Each point is reached from the start by the listed moves, each made 0, 1 or 2 times, or once backwards (-1), plus a little noise. Is the number of moves made odd or even? Then give how often each move was made.

Moves:
(1): [  7   1 -37]
(2): [10 40 41]
(3): [ 30 -14  -2]
Start: [ 10 -10 -22]
Points:
[  4  48 -53] -> even (2, 1, -1)
[ 25  -6 -95] -> even (2, 0, 0)
[-30 -35 -59] -> even (0, -1, -1)

Moves:
(1): [ 25 -27 -13 -11  -7   5   4  -7   7 -11 -15]
(2): [ -7  11   6  -9   3   0  -4 -14 -11 -12  -5]
(3): [  3 -10   5  -9   0   0  -5   5  -6   1  -9]
(4): [  0   4   8   6 -16   5   6   1  -4   8 -10]
(5): [  6 -13  -2   5  13  22   2   3   0   6  -3]
(6): [  4   6   4  -8  -9  24 -13   0  -3 -10   2]
(7): [ -2  -7   4  -6   1   5   4 -10   7  10  10]
(8): [  4  28  -5  -5   7 -11   5   0   9  15  -3]
(9): [  6  -2   2  11   4  -4 -10  -3  13   6   0]
(10): [ -6   6 -17   5  -8   1  -8   2  -5   9  -8]
(11): [ 16  16  -7   8   0  -4 -12   0 -10   8  14]
Start: [ -3   5  -2   9   1  -1   4 -15  -7  -5   1]
Points:
[ 35  50  34  -3  11   6   4 -28  -7  51 -19] -> even (0, 1, 2, 2, 1, 0, 1, 2, 1, -1, 1)
[ 21 -45 -15 -33  34  58 -18 -32  12   2 -48] -> odd (1, 1, 2, -1, 2, 1, 1, 1, 1, 1, -1)
[ 53 -53 -37  26  37  44   0 -27  38  33  37] -> even (1, -1, -1, -1, 2, 0, 2, 0, 1, 0, 1)
[  0  37  36  17   6  21 -65 -57 -33   4  49] -> even (-1, 2, 1, 0, 0, 1, 2, -1, 2, 0, 2)
[-21 -36   2  12 -52  71  -7  -1 -32   4 -55] -> odd (0, 0, 1, 2, 1, 1, 0, -1, 0, 2, -1)
[ -2 -34  46  10  -9  95  17 -46 -14  -4  12] -> odd (0, 1, -1, 2, 2, 1, 2, -1, 0, -1, 0)
